Each row is a point. Each copy is the shape, with its points in the same order, turned, moved and blurred by noise. Is it also mirrored, or only turned?

Shape (7 x 2)
[[-18 -43]
 [-42 -29]
 [ 13  25]
 [-11  23]
 [ -6  37]
 [  4   8]
 [ 15  -3]]
Copy 1 (7 x 2)
[[ 50 -22]
 [ 29 -46]
 [-14  20]
 [-17  -1]
 [-29   5]
 [  2  11]
 [ 18  19]]
Copy 1 is: only turned
Copy 2 (7 x 2)
[[ 23  48]
 [ -3  60]
 [-20 -13]
 [-31   7]
 [-38  -8]
 [ -8   1]
 [  7  -3]]
Copy 2 is: mirrored
Copy 3 (7 x 2)
[[-49 -19]
 [-38 -41]
 [ 22   7]
 [ 18 -17]
 [ 31 -15]
 [  5   1]
 [ -5  12]]
Copy 3 is: mirrored
Copy 4 (7 x 2)
[[ 48  -2]
 [ 34 -28]
 [-21  24]
 [-18   2]
 [-34   4]
 [  1  17]
 [  9  29]]
Copy 4 is: only turned

Shape (7 x 3)
[[  2 -10 -25]
 [  9   5   3]
 [ 26  25 -16]
 [ 38 -23  35]
 [-16 -38  29]
 [-17  -8   0]
 [ 10  -5  31]]
Copy 1 (7 x 3)
[[  3 -25 -13]
 [  5   7  -4]
 [-22  17 -20]
 [ 47  33 -31]
 [ 60  -5   6]
 [ 18 -12  10]
 [ 35  22  -4]]
Copy 1 is: only turned
Copy 2 (7 x 3)
[[ 11  17  -3]
 [  3 -13 -16]
 [ -5   4 -37]
 [ 39 -45 -22]
 [ 25 -36  36]
 [ -1  -6  15]
 [ 11 -40  -7]]
Copy 2 is: mirrored
Copy 3 (7 x 3)
[[ -1  20  -8]
 [-12  -9  -4]
 [-32   6  20]
 [ 25 -37  28]
 [ 33 -32 -26]
 [  2  -7 -22]
 [  3 -31  -4]]
Copy 3 is: only turned
Copy 4 (7 x 3)
[[ 33 -14  -8]
 [ 14  10   6]
 [ 36  30  -7]
 [ 13   8  58]
 [-14 -34  31]
 [  1 -14  -4]
 [ -5   7  29]]
Copy 4 is: only turned

Shape (8 x 4)
[[ 60  -7 -18  19]
 [-16  14  10 -34]
 [ -1   4 -25  -2]
 [ -9 -10 -49  -4]
 [ -3  -8  10  -5]
 [ -5 -10  15 -15]
 [-13 -29   4  21]
 [  6  11 -51  23]]
Copy 1 (8 x 4)
[[-18  46   8 -14]
 [  9 -34  34  10]
 [  3   2   1  22]
 [-18  12   2  51]
 [-15 -26   9   4]
 [-14 -30  18   2]
 [-33 -25 -17   7]
 [  0  30 -17  37]]
Copy 1 is: only turned
Copy 2 (8 x 4)
[[-12 -58  -7   5]
 [-14  38  -5  -4]
 [ 16  -6  -9  -1]
 [ 39 -10 -27 -11]
 [ -1   1  14 -12]
 [ -8  10  15 -14]
 [ 20 -11  33 -17]
 [ 37 -25 -18  19]]
Copy 2 is: mirrored

Shape (9 x 4)
[[ -8   4   7 -34]
 [-36 -17 -24  33]
 [ -9  17  14 -24]
 [ -9  44  -4 -37]
 [  8  12   8  -6]
 [  9  21 -17  -9]
 [ -7  21   2 -12]
 [  7   4 -17  13]
 [ -7 -23 -36   8]]
Copy 1 (9 x 4)
[[-48   4  13  -7]
 [ 31 -20   1 -28]
 [-41  -8  25   2]
 [-38  11  56  -3]
 [-24   4  20  14]
 [-11  20  29   5]
 [-22   1  33   0]
 [ 10  12  12   3]
 [ 12  13 -12 -24]]
Copy 1 is: mirrored
Copy 2 (9 x 4)
[[-24 -13 -21 -19]
 [ 23 -31  38   3]
 [-18 -14 -28  -7]
 [ -2 -24 -60 -22]
 [ -6   4 -25   2]
 [ 13   2 -27 -18]
 [  0 -12 -25  -3]
 [ 21   4   0  -6]
 [ 15  -9  25 -31]]
Copy 2 is: only turned
Copy 3 (9 x 4)
[[ 27   9  14  13]
 [ -7 -42 -21 -31]
 [ 24  13  -2  14]
 [ 40   2 -11  41]
 [  1  12  -8  17]
 [  3 -10 -10  33]
 [ 18   3 -14  17]
 [-16 -15 -12  11]
 [-13 -41   7  -4]]
Copy 3 is: only turned
Copy 4 (9 x 4)
[[-26 -23  16  -4]
 [ -3  51  10  18]
 [-24 -24   4   5]
 [-38 -29 -25 -12]
 [  2 -20   0   4]
 [ -3  -7 -15 -16]
 [-15 -12  -8   5]
 [ 14  10  -5  -6]
 [  5  35  18 -16]]
Copy 4 is: mirrored

Shape (11 x 6)
[[  3   1  10  -2 -36 -14]
 [  2  -6 -24  23  -7  26]
 [-32 -18 -33  19  20 -15]
 [  1 -11 -26 -16  10  20]
 [ 29  27  17  17 -13 -33]
 [ 22  19  -6  21 -18 -22]
 [-31  49  12  -3  -4  -5]
 [  8  -9 -28  35  33  29]
 [ -3  43 -13  -1   9   0]
 [-18  40  41  10  17  43]
 [ 41  10  20 -14 -33   7]]
Copy 1 (11 x 6)
[[  1 -10 -12 -27   0  32]
 [ -8  22   9  16  30  13]
 [-12  60   8   5 -13  20]
 [  2  20  30  -2   6 -19]
 [-33 -23  -7   2 -14  49]
 [-36  -3  -6  -2  -1  45]
 [ -6  -4 -44   7 -22  -6]
 [-13  36  34  51   8  14]
 [-26   3 -22  14 -10  -7]
 [ 26 -21 -28  50  -4 -13]
 [-11 -49   7 -16  12  18]]
Copy 1 is: only turned
Copy 2 (11 x 6)
[[ 22   5 -13  19 -42  -5]
 [-19  37 -19  -6 -19   0]
 [-31   6  25   7   0  17]
 [ -6  26 -14  11  17 -12]
 [ 51  25  15  -5 -42   6]
 [ 27  35   7   7 -44   5]
 [ 11  -8  30 -12 -33 -43]
 [-26  45  -5 -33  11  13]
 [ 10  29  26  -7 -18 -33]
 [ 14  -6  -8 -60 -14 -45]
 [ 51  25 -38   8 -30 -18]]
Copy 2 is: only turned
Copy 3 (11 x 6)
[[ -6  17  -3 -17 -20 -12]
 [ 26 -23  -9  14  -3 -31]
 [ 48 -19  34   2  12   3]
 [  9 -22  -3  -7  30 -19]
 [ 13  48 -22  12 -18   3]
 [ 23  33 -23   0 -16 -10]
 [ 11  -9 -24  -9 -20  44]
 [ 39 -27  -6  43  21 -25]
 [ 26  -2 -35  -4   6  20]
 [-14 -40 -39  36 -19  31]
 [-27  22 -36  -5  -7 -28]]
Copy 3 is: mirrored
Copy 4 (11 x 6)
[[ 11  -2  10 -15  16  28]
 [ 25  27  -5 -31  -8 -13]
 [ 24   6   1  18 -34 -23]
 [  6  41  16  -8   0 -22]
 [-10 -13 -30  -3  29  26]
 [  8   3 -28  -7  16  26]
 [ 32 -29   1   3  44 -19]
 [  8  30 -28 -30 -22 -45]
 [ 19   6 -18   6  36 -24]
 [  9 -32   0 -41  44 -52]
 [-12  18  11 -32  41  25]]
Copy 4 is: mirrored
